Rows are points. To make a cloud, some directions were put in groups of two or more. Within a group, all points are equally far from the middle, so they leave a hole (a ring in 2 directions, a hollow ball in 3). The other directions are filled evenly. Then the cloud was stretched, turned, moved and blurred a little. Count the holes, and give their numbers of directions, smallest first.

Cloud, 14 rows:
[[-60 -45]
 [-45 -34]
 [ 25 -12]
 [-35 -52]
 [-42  19]
 [-26   7]
 [-49 -25]
 [  9 -34]
 [-24  46]
 [ 50 -16]
 [-47 -34]
 [-25  17]
 [-22   2]
 [ 15 -24]]
Holes: 0

Cloud, 20 rows:
[[-14  18  51]
 [ 37  -1  19]
 [  7  29 -13]
 [ 32 -37  25]
 [ -8 -60  21]
 [ 29  39 -16]
 [ 42 -13  11]
 [  2  41  20]
 [-27 -22 -39]
 [-30 -14   1]
 [ 17 -30 -24]
 [ -1  -9 -30]
 [ 26  52  -6]
 [ 36  18  -3]
 [  6  10 -13]
 [ 38  -9  13]
 [-36  22 -31]
 [ 21  36 -19]
 [-21  21  26]
 [-44  19  -2]]
Holes: 0

Cloud:
[[ -3   9 -33  43  35 -16]
 [  0 -45  18  40  14 -19]
 [-22  -6  50  23  34   6]
 [-28  14  22  27  30  30]
 [-11 -11  52  18   5  -6]
 [-32 -39  -5 -10  -1 -27]
 [-11 -24  39  -5 -25 -32]
 [ 39 -10 -13  39  23 -14]
 [-38   7  42   3 -29  21]
 [ 40  12  -3  12  -8 -12]
 [-49 -31  18  -9 -29   7]
 [ 31   2 -20  12 -37 -41]
 [ -5   7  10  45 -15  13]
 [-46 -19  17 -26  10  13]
 [-34  17   3  20  44  14]
 [  9  40 -13   1  17 -25]
 [  8 -17  33  -6 -46 -21]
 [ 16  35  -6  26  30   6]
 [ -6  29  40   0 -15  -8]
 [ 32   7 -15  33  29  11]
 [-54  12  21   7 -29  22]
 [-15  13 -21  29  10  25]
 [ 17 -16  30 -20 -30 -10]
 [ 15  15  -5 -27 -11 -38]
 [ 29  19  14  20 -26 -38]
 [-56 -11 -21  -3 -17 -12]
 [-17  24  35  25  10  13]
 [-22  19  -2  43 -15   8]
 [ 11  40  15  32  20 -27]
 [-11  47   2  -5 -22 -36]
 [  3   1  34  14 -60 -37]
 [-24  27 -25   4  -2  37]
 [-37 -22  -6 -25   2 -21]
 [-31 -15 -24 -16   3 -39]
 [ 27  33   8   2  -7 -15]
 [-22  23 -33 -10   9  -8]
 [ 24 -31 -14  34  -1 -18]
 [-44  11  20  -5  21 -15]
 [ 20  -9 -35   8  14  16]
 [-14   7 -31 -40   4  16]
 [-25   2  33 -35   0  -9]
 [-15 -21  31 -44 -28   3]
 [-11  48  -7  -3 -11  10]
 [  2 -27  -5 -16   3 -60]
 [-18  33   8   1  44 -31]
 [-25  21 -25   5  34 -35]
 [ 29  32   2 -14  -7  23]
 [-13  35   5 -24  39  15]
 [ 21 -28   3   9 -23  39]
 [  8 -13 -32  45  28 -15]
 [-11 -46   1  26 -32 -26]
 [ -5  23 -34  36 -23 -12]
 [-29 -28 -24  24  12  -5]
 [-15  17  46  13   0  17]
 [ -6  17  24 -46 -12  -2]
 [ 24  32 -19   7   5 -10]
 [-47 -25  18  -5  11   1]]
Holes: 1 (4)

Cloud:
[[ 28  25 -25  -4  -3  36  21 -11]
 [-17  -2 -15  31   4  55  11 -31]
 [-13  -6 -11 -27  -9  -8 -13 -33]
 [ 17 -26  12   8  -8  29  22   8]
 [-19 -39   6   1   8 -10   3  19]
 [ 25   4 -20  24  37 -12   9 -10]
 [ -9 -17   6 -32   1  32 -14 -31]
 [  5 -30 -41   0   1  11  37  10]
 [-22 -25 -19   1 -25  43  23  17]
 [-23 -11  15   7 -23  13  10 -13]
 [-12 -26 -35  21  20  -2  28  -1]
 [ 23 -13 -26 -27  44 -25 -14  -7]
 [  5 -18 -35 -16 -10  54   6 -11]
 [-23  18  10  38  10  15  22 -36]
 [-14  29 -22  12 -17  39 -10 -42]
 [ 20   8  19  29   6   5   4  12]
 [-21  -6 -10  10  43  -1 -16 -31]
 [-19  -6  10  35   0  -7  23 -39]
 [-21   8 -20   3 -32  50  26 -20]
 [-22  24   2 -39  -3  44  19  -2]
 [  7 -31  -9 -31 -11  29 -22  13]
 [  3 -40   7   4  10 -18 -23  29]
 [  4 -19  26  -9  26  60   2 -19]
 [ 11 -21  13  29   9  22 -35   7]
 [ -6 -24 -24 -40   3  31 -36   7]
 [  2  29 -36  -5  -5 -30 -11  11]
 [-22  30  13   0  29  -1 -33   6]
 [ 19 -32  31 -12  20  -8  10 -32]
 [ 32  20 -14  -5  26  18 -26 -25]
 [  2 -21 -11  35   7  -8  11 -47]
 [  7  17  14 -29  33  19  25  25]
 [ 21  32 -27   8 -10   3 -22  -2]
 [-17  -8  23 -15 -20  34  15 -32]
 [ 10 -28 -50  -9  21 -23   3   0]
 [ -7  31 -19   5  -3  -3 -16 -52]
 [ -9  21  20 -27  -9   0 -11 -24]
 [ 34  14 -23  -6 -11  29 -11 -11]
 [-32  14  15  -5  41 -19  18   8]
 [-25  19 -31 -30   3  23  24  -3]
 [-22 -15   6  29 -10  43 -10  -3]
 [-23  36 -16  -4  24  23 -21  -4]
 [-35  13   4   0  45 -20  13   6]
 [-29  16  13  17 -11  18  15  24]
 [-26  23 -13 -14  45 -26  -3  -3]
 [ 14 -17 -32  23  22  -1  15   6]
 [  8  31   5 -28 -19  28   8  -6]
 [ 12  -3  -5  20  34  51  -3   2]
 [-14  13   0 -26 -19  -9   5  -3]
 [  4  49  -1 -10   8  36 -33 -31]
 [ -6 -12 -30  13  24   6  21 -46]
 [ 21  28 -14 -27  -2  35  16  -4]
 [  6  20  34  15  -8 -27 -11  -3]
 [-20  11  -2 -30  -6  42 -34 -28]
 [-20 -37   7   3   7   1  22  17]
 [  8 -15   8   3  46  24  -3  11]
 [ 41 -13   2  10 -14 -27 -11 -26]
 [ 16  19  20 -29  27   6  17   3]
 [ 29   4  43  -6   3  46  22 -18]
 [  5  30  17 -25 -14  15  17 -29]
 [  9 -16  14 -16  37  33   4  24]
 [ 12 -26   6 -26  44 -19 -16  20]
 [ 31 -10 -18 -26  30 -20 -20 -23]
 [ 24   0  16 -18 -14  36  22  15]
 [ 13 -29  11 -27  14  -6 -23 -42]
 [ 34 -12  -7  28  -5   2  17 -35]
 [-18 -24 -24 -31 -12   4  -1   2]
 [ 23  29 -29  -6   5  22  15  -4]
 [ 14  -6 -10  -7  31  52 -28 -30]
 [ 31 -17 -15  -5 -14  -8 -11  -2]
 [-17 -19 -28  24  32 -20  -1 -14]
 [ -8  15  -6 -18 -11 -13  30 -44]
 [ 19  17  21 -27  -2  13 -19  11]
 [-17  23  31  12  11   9  30   7]
 [-30   6  -8  24 -22  37  24   1]
 [ 13  -6   0  30  27  48 -17 -19]
 [ 11  22  12  27  19   3 -30  21]
 [  9  29   2 -33  25  -5  12  -7]
 [ 11 -21 -31  19   2  18  12  19]
 [ -5  29  22 -20 -31  47  14 -31]
 [ -5  28  13  26 -18  22  30   7]
 [ 16 -25 -17  29  17 -17  18  -5]
 [  2  37   2  13  34  14  -7   5]
 [-23  13 -36 -18  -8   8   7  -9]
 [ 25  -1 -40  -5  13  18   0   3]
 [ -1 -37  18  10   7  -2   5  -6]
 [-11 -14 -17  34   7   4 -14 -31]]
Holes: 2 (2, 3)

Cloud:
[[-17 -11  -5  -9  -4  19 -23 -15   8]
 [  9  10  15 -13 -19   5 -17 -12  10]
 [-18 -10 -48   9 -42  31   9   9 -13]
 [ 33 -26 -10  -9  -8   9  22   1 -15]
 [ 30  -8 -12   3 -50  20 -25  -7  -9]
 [ 48 -34  30   1 -14   4  34  16   4]
 [-33 -15  34  -8   0  21  18  -3  -3]
 [-12 -34  -4  20 -19 -10  20 -29  -9]
 [ 14 -15 -14  26 -41  13 -21 -25 -12]
 [  7  28 -11  10 -16  -2 -31   0 -15]
 [  0   0  22 -16 -53  15   6  25   9]
 [-15 -16 -11   6 -34  10 -18  -2  12]
 [ 25 -13 -12 -12 -26  -5  15  -3  23]
 [-13 -10  31  -7 -24  -3  21   0  -5]
 [ -6 -31 -36  20 -20  20  -2 -22  47]
 [ -4 -38 -30   5 -37   1   8 -35  17]
 [  3 -12 -23   9 -14   8  39  -4  24]
 [-12  -7 -24  27  12 -21  -3  21   8]
 [-28 -26 -48 -10 -23   8   6   8  -8]
 [ -4  -2   5  44 -33  11   1  -6  27]
 [-28   2  10  15  -9  19  18  -4 -19]
 [ 15 -24  33   2 -24 -32  -1 -30  31]
 [-13 -14 -28 -27  -2   3  30 -16  -7]
 [ 22  -2 -25  20  -4  -2 -23 -12 -19]
 [ 25  12   7   5  -1  -2 -24 -15  -2]
 [ 39 -10  18  -6 -20  26  19 -24  17]
 [ 13  10 -18 -31  -4 -15  19  14 -26]
 [ 17 -21 -49  11 -23 -13  -2 -26  13]
 [ 35 -12   8 -10 -14 -26 -29  -6  -1]
 [-44  -6 -34  10  -7 -28  33   0 -11]
 [ 20 -17  31  -5  -5  15  18  26  19]
 [-16   7 -40  21 -24  31  49  -7  19]
 [ 30  10  22  -4 -50  -3 -21  15  -1]
 [  6 -27 -25  15 -13  15 -17  -8 -14]
 [ 15 -23 -11  20 -27 -11  18   5   3]
 [ -7   1 -23   9 -53   3   0 -16   5]
 [-30 -23 -27  12 -13   8  -5 -18  13]
 [  6  39 -16  -2 -46  -9 -21   7  10]
 [  3 -28  -3   3  -7  11 -15   7   7]
 [ -4 -43  11  12 -17  -9  31 -30   8]
 [ 27  26  -5 -27 -18   2  40   9 -12]
 [ -5 -22 -42  23  21  17  32  -9   2]
 [  1   2 -36 -19 -23  12  44 -21  10]
 [-28 -26  -9  -3 -23  19   6 -33 -15]
 [-19   9  22  12  16  21  15  25  -7]
 [ 29   5  -3   7  -2  12  36 -34  23]
 [ 21  24   0 -14 -19  25 -20  10   8]
 [  9 -19 -15  18 -45  10  -2 -53   1]
 [ 10 -14  -1  -3 -47   6   1 -37  19]
 [-10  -6   7  21 -34 -11 -20  -6 -11]
 [ 32  24  -9 -11  -3  -6   3   9 -14]
 [ 29  -9   1 -10 -60  37  21   4   7]
 [ 27 -12  12  11  -7 -29 -11  11  37]
 [ 27  -2 -28 -35 -51 -11 -29  -2 -13]
 [  0  -8 -40  25 -37  35  -7  -2   9]
 [ 20 -15  -3  16 -10  11  13  -1  19]
 [-16  -3  -9   3 -15  23  31 -10  34]
 [ 29   7   9  18 -23   8  15 -12  22]
 [  9  22  10  -7   3  -2  13   8  33]
 [-34   0 -31 -14  -2  27  31 -13 -14]
 [ 16  12   7  21 -42 -18 -14   2   5]
 [ -4   1 -42  -2 -28  30  13 -15  16]
 [ 41  13  17  -8 -15 -29 -18  16  15]
 [ 11 -25 -29   9 -35 -15  24   2 -13]
 [-36  -2 -41  12 -19  -1  16  -4 -15]
 [-34  -1 -20   0 -32  19  17 -10   7]
 [-17   8 -24 -14 -19  32  33  25   9]
 [-31 -11   6  15 -37  34  12 -29   5]
 [ 40   6  17   3   2  25  -1 -16  20]
 [ -2  20 -19   6  13  17 -11 -38  15]
 [-29  15  18 -15  -6  15   0 -10  11]
 [ 10   0 -19  43  -7  24   5   7  27]
 [ -9 -12  33 -11 -11  30   0  -2 -13]
 [-27 -26   9  12 -21  18  17  30  -6]
 [-26  17  -4  -9 -33  27 -18  -4   9]
 [ 14 -14   7   5 -12   2 -12 -19  41]
 [ 36 -27   4 -11  -9  31   2   1  22]
 [-20 -20 -20 -11 -30   6  32 -41 -23]
 [ 20  23  -2 -34 -39   2 -10   3  26]
 [ -5 -11  13  -1 -40  -3  17  21  -9]
 [ -3 -16 -27   8  12  13 -20   6  -6]
 [ -1 -21  12 -14   4 -25   8 -37 -16]
 [-24 -22  12  36 -33   5  29   6  20]
 [-27 -13  20  -8 -35 -14  32  -6  20]
 [  3 -41  -2 -11 -11  23  -5 -14  16]
 [  5  26   8 -13 -16  -2 -27  15 -21]
 [-13  -7   2 -16  22  22  58 -31  26]
 [  9  -2 -35  11 -49  33 -18 -15  11]
 [-23 -42 -15 -11 -17  20  20 -24  20]
 [ 34   3  30   1 -30  21  16  13   6]
 [ -5 -22  -2  16 -23 -24  40 -32  -1]]
Holes: 0
